Rows are points. A path goes straight from each point to the next, and from the last back to the first. The post is the endless flat space through its rows: a point in 2 columns, a line in 3, a plane in 4, and so on, so that a path can go around it. How many times does the path go around the post? Going back the other way cancels.

Post (1 x 2):
[[ 0.15 -0.16]]
Path (27 x 2):
[[ 0.15  0.61]
 [-0.36  0.24]
 [-0.02 -0.35]
 [ 0.56 -0.66]
 [ 0.35 -1.01]
 [-0.02 -0.22]
 [-0.38  0.25]
 [ 0.28  0.47]
 [ 0.38  0.13]
 [ 0.13  0.11]
 [-0.02 -0.16]
 [ 0.03 -0.28]
 [-0.08  0.24]
 [ 0.21  0.14]
 [ 0.65 -0.47]
 [ 0.31 -0.88]
 [ 0.49 -0.96]
 [ 0.53 -0.16]
 [ 0.22  0.18]
 [-0.28  0.22]
 [-0.22 -0.67]
 [-0.09  0.03]
 [ 0.16  0.73]
 [ 0.75 -0.35]
 [ 0.53 -0.97]
 [ 0.27 -0.40]
 [ 0.54 -0.01]]
Times around: 0

Post (5 x 6):
[[-0.63  0.53 -0.20  0.23  0.67 -0.01]
 [ 0.03  0.02 -0.10 -0.19 -0.40  0.07]
 [-0.04  0.50  0.27 -0.11 -0.36 -0.04]
 [ 0.26 -0.07 -0.12 -0.24  0.31  0.63]
 [ 0.02 -0.46  0.26 -0.05 -0.29  0.32]]
Path (28 x 6):
[[-0.15  0.38  0.10 -0.38 -0.48  0.04]
 [ 0.07 -0.68  0.17 -0.40 -0.30  0.14]
 [ 0.29 -0.21  0.07  0.08  0.51  0.33]
 [-0.45  0.10  0.26  0.10  0.10 -0.64]
 [-0.01 -0.17 -0.43 -0.58  0.30  0.45]
 [-0.06  1.63 -1.26 -0.86 -0.78 -0.27]
 [-0.06  0.20 -0.12  0.01 -0.34  0.22]
 [ 0.67  0.19  0.62 -0.09 -0.07  0.37]
 [ 0.69  0.60  0.66 -0.29 -0.33  0.06]
 [ 0.40 -0.19  0.61  0.17 -0.59  0.25]
 [-0.05  0.08 -0.05 -0.04 -0.11  0.33]
 [-0.90 -0.08  0.23  0.03 -0.30 -0.16]
 [ 0.04  0.19  0.85 -0.37 -0.23 -0.11]
 [ 0.22  0.48  0.28 -0.20 -0.57 -0.27]
 [ 0.22  1.49  0.06  0.08  0.17 -0.22]
 [-0.04 -0.39  0.06  0.08  0.29  0.00]
 [-0.62  0.10  0.16 -0.13  0.20 -0.46]
 [ 0.06  1.11 -0.44 -0.80  0.42  0.66]
 [-0.03  0.22 -0.47 -0.04  0.36  0.87]
 [-0.78  0.31 -0.58  0.18 -0.20 -0.26]
 [-0.34  0.22  0.08 -0.40  0.32  0.57]
 [-0.71 -0.61 -0.06  0.17 -0.33 -0.37]
 [-0.20 -1.01 -0.34 -0.13  0.45  0.61]
 [ 0.00  0.69 -0.35 -0.41  0.00  0.42]
 [-0.18  0.10 -0.74 -0.08 -0.36  0.51]
 [ 0.03  0.48 -0.29 -0.57 -0.89  0.01]
 [-0.35  0.82 -0.68 -0.19 -0.76 -0.34]
 [-0.35  0.17  0.18  0.16  0.23  0.48]]
Times around: 0

Post (8 x 9):
[[-0.14 -0.13  0.31 -0.48 -0.09  0.20  0.47 -0.54 -0.37]
 [-0.05  0.43 -0.02  0.07  0.12  0.04 -0.14  0.24 -0.54]
 [ 1.05  0.33 -0.42  0.47 -0.38 -0.57  0.15  0.26  0.98]
 [-0.48 -0.29  0.41 -0.19  0.38  0.31  0.21 -0.06 -0.08]
 [-0.03  0.55 -0.03 -0.05  0.25  0.43 -0.34 -0.04 -0.07]
 [-0.47 -0.05  0.38 -0.69 -0.28  0.29  0.37  0.08 -0.23]
 [ 0.63  0.34 -0.46  0.04 -0.36 -0.09  0.40  0.49  0.46]
 [-0.57 -0.12  0.14 -0.37  0.07 -0.36  0.57 -0.35 -0.39]]
Path (29 x 9):
[[-0.40 -0.35  0.05 -0.18  0.75  0.57  0.40 -0.59 -0.27]
 [-0.28  0.48 -0.09  0.24  0.52  0.86 -0.32 -1.15  0.18]
 [ 0.03  0.54 -0.29 -0.31 -0.44  0.14  0.51  0.32 -0.50]
 [ 0.17  0.39 -0.37  0.25  0.23 -0.64  0.30  0.44  0.64]
 [ 0.48 -0.11 -0.20 -0.34 -0.38 -0.25  0.63  0.30  0.98]
 [-0.41 -0.63  0.18 -0.27  0.26  0.16  0.41  0.34  0.35]
 [ 0.53 -0.16  0.17  0.11 -0.02  0.43 -0.09 -0.75  0.85]
 [-0.15  0.05  0.18  0.03 -0.18 -0.35  0.38 -0.83 -0.67]
 [ 0.75  0.18  0.41 -0.23 -0.37  0.77 -0.51 -0.89  0.26]
 [ 0.16  0.11 -0.34 -0.48 -0.40 -0.81  0.77 -0.46 -0.06]
 [ 0.79  0.50 -0.41 -0.74 -0.73 -0.06  0.60  0.85  0.71]
 [-0.01  0.92 -0.09 -0.12 -0.26  0.15  0.01  0.52 -0.13]
 [ 0.35  0.71 -0.29 -0.26 -0.85  0.22  0.43 -0.24 -0.91]
 [-0.37 -0.05 -0.02 -0.33 -0.20 -0.06  0.42 -0.23 -0.83]
 [-0.14  0.17 -0.24  0.16 -0.23 -0.26  0.11  0.06 -0.68]
 [ 0.35  0.60 -0.26  0.01 -0.10  0.55  0.05 -0.13  0.23]
 [ 0.35  0.30 -0.15 -0.18 -0.06  0.19  0.48 -0.06  0.63]
 [-0.14 -0.04  0.26 -0.51 -0.35 -0.68  0.80 -0.37 -1.59]
 [-0.16  0.76 -0.57  0.05  0.55 -0.46 -0.53  0.17 -0.38]
 [-0.16  0.28 -0.11 -0.23 -0.12  0.00 -0.04 -0.52  0.34]
 [ 0.54  0.68 -0.44 -0.13  0.02  0.68  0.12 -0.82  0.29]
 [-0.31  0.31  0.16  0.16  0.58  0.27 -0.06 -0.14 -0.88]
 [-0.46  0.26 -0.33  0.15  0.58 -0.58  0.31  0.81 -0.16]
 [ 0.22  0.20 -0.41 -0.65 -0.27 -0.55  0.37 -0.05 -0.02]
 [-0.05  0.09 -0.07  0.09  0.42  0.42 -0.26  0.31  1.16]
 [-0.19 -0.06  0.16 -0.24 -0.38  0.47  0.25  0.24 -0.06]
 [ 0.01 -0.33  0.38  0.08 -0.02  0.54 -0.21  0.15  0.03]
 [ 0.04  0.37 -0.02 -0.21  0.55  1.33 -0.53  0.12  0.08]
 [ 0.31  0.53 -0.29 -0.17 -0.22 -0.97 -0.06 -0.45 -0.63]]
Times around: 2
